Every row gives one point. A path goes straight from each point to the next, and from the last back to the first. The post is the endless flat space through its rows: a point in 2 columns, a line in 3, a plane in 4, and so on, so that a path can go around it. How many times does the path go around the post? Going back the other way cancels.
(in the rows, 128 means zero)

Post (1 x 2):
[[153 136]]
Path (29 x 2):
[[ 93 165]
 [188 179]
 [219 139]
 [164 108]
 [183  93]
 [154 114]
 [124 110]
 [113 167]
 [182 184]
 [183 149]
 [151 167]
 [157 155]
 [184 144]
 [173 109]
 [134  78]
 [126 130]
 [136 161]
 [194 183]
 [218 112]
 [193 126]
 [202 173]
 [138 185]
 [177 165]
 [211 121]
 [160 103]
 [133  87]
 [173 129]
 [187 152]
 [145 152]]
Times around: 2

Post (3 x 4):
[[127  98  95 107]
 [132 173 197 164]
 [110  91 129 112]]
Path (26 x 4):
[[132 103  95  87]
 [156 157  62 111]
 [130 174 159  84]
 [149 156 172 121]
 [ 44  63 200  98]
 [118 183 214 197]
 [111 101 223 181]
 [180 100  73  84]
 [ 78  83 132  65]
 [ 94 154 152 127]
 [ 87 126 192 100]
 [182 168 170 166]
 [ 92  52 151 123]
 [135 184 140 162]
 [128 185 145 126]
 [128 181 167 121]
 [102 158 140 130]
 [127  40  35 130]
 [ 93 122 150 129]
 [ 94  42  64  43]
 [177 143 129 122]
 [109  81 158 129]
 [115  80  84 122]
 [ 71 100 187 131]
 [121 117 164 179]
 [122  66 128 106]]
Times around: 0

Post (7 x 8):
[[162 103 118 131 144 189 128 147]
 [128 110 109  94 141 111 161  88]
 [148 171 136  97 180 106 149 164]
 [174 210 153 127 145 236 147 173]
 [128 137 118 127 120 105 145 107]
 [131  58 121 101  96 106 178 121]
 [109 110 167 151 126 204 167 125]]
Path (24 x 8):
[[184  86 101 111 130 166 104 163]
 [191 137 144  97 163 173 137 145]
 [145  95 114 124 212 104 165 142]
 [146 126 105 112  78 177 199 138]
 [149 129 128 136 147 249 113 165]
 [169 154 151 115 120 164 143 190]
 [160 197 177 166 158  77 133 173]
 [136  94 113 121 228 103 181 136]
 [140  49 106 135 101 198 155 131]
 [148  84 119  86 107 139 136 182]
 [162 143 118  99  83 134 146 133]
 [166 126 136 146 203 166  98  89]
 [152 107 138  97 143 191 194 129]
 [113 130 128  92 154 169 168 166]
 [147 118 114  48 133 114 166 136]
 [104 117 223 162  88 224 174 138]
 [177 195 139 147 134 185 155 104]
 [182 170  95 126  42 192 207 140]
 [128 144 141  98 112 218 170 144]
 [146 111 142 113   8 192 145 177]
 [146  81 136  81 167 124 148 110]
 [166 122 149 128 194 187 186 136]
 [120 140  96 121 149 132 164 128]
 [104 130 143  76 212  48 155 157]]
Times around: 5

Post (11 x 12):
[[168 130 136 154  54 111 153 141 120 160 155  96]
 [ 89 111 117 140 187 148 126 117 125 167 151 147]
 [119 148 143 140 137 157 128 152 117 112 113 114]
 [ 95  76 154  73 100 107 121 119  80  58  77  99]
 [ 96 131 114 126 144 137 149 114 121 125 126 133]
 [124 107 123 133 166 148 138 108  95 120 129 124]
 [138 126  88  99 170 138 116 104 133 121 149 133]
 [105 153 140 156  97 127 107 133 106 128 119 128]
 [156 173 106 157 150 136 126 150 129  96 182 144]
 [137 127 161 133  87 143 133 113 130 146 118 153]
 [131 140 104  88 175 120 130 114 114 125 129 158]]
Path (25 x 12):
[[172 145 134 152  86 123 173 112 136 100 113 108]
 [143 124 132  99 106 129 148 176 111  86  65  82]
 [ 83 127 128 111 177 138 124 137 109  90 124 170]
 [187 166 115 158  53 129 137 114  73 177  88  87]
 [132 103 134 174 127 112 169 139  64 145 107  76]
 [119 129  89 117 210 106 128  92 149 196 189 175]
 [124 112 163 109 126 143 133 107 105 206 142 154]
 [166 113 156 132 172 159 171 102 103  81 156 157]
 [100 120 132 154 167 129  63 123 114 139 154 155]
 [121  63 166 120  92 151  62  77  93 173  65 143]
 [136 132 107  69 197 156 110  81 122 107 143 249]
 [ 96 164 165 166 116 154 181 195  95 131 131  63]
 [113 164 126 144  70 148 142 109 154 116 124  82]
 [ 93 134 125 137 159 127  65 139 143 115 111 119]
 [172 157 130 117 156 183 165 124 137  11 108 151]
 [129 162 130 124 129  72 169 158  88 127 114  94]
 [119 155 140 137 133 140 144 104 135 148 167 150]
 [ 89 141 115  84  95 156  62 154 138 105 131  70]
 [148 176  99 117 174 154 160 117 138  76 151 111]
 [ 87 118 113 156 189 121 167  61  92 167 118 196]
 [112 162 134 117 133 126 138 153 111 144  90 140]
 [ 92 140  82 129 168 156 153 130 121 162 126  97]
 [142 108 150 131 152 133 141 139  76 108 117 147]
 [171 186 127 152 125  79 190 208 117  65 155  88]
 [ 96 176 125 148 141 106 104 118  82 137 106 138]]
Times around: 1
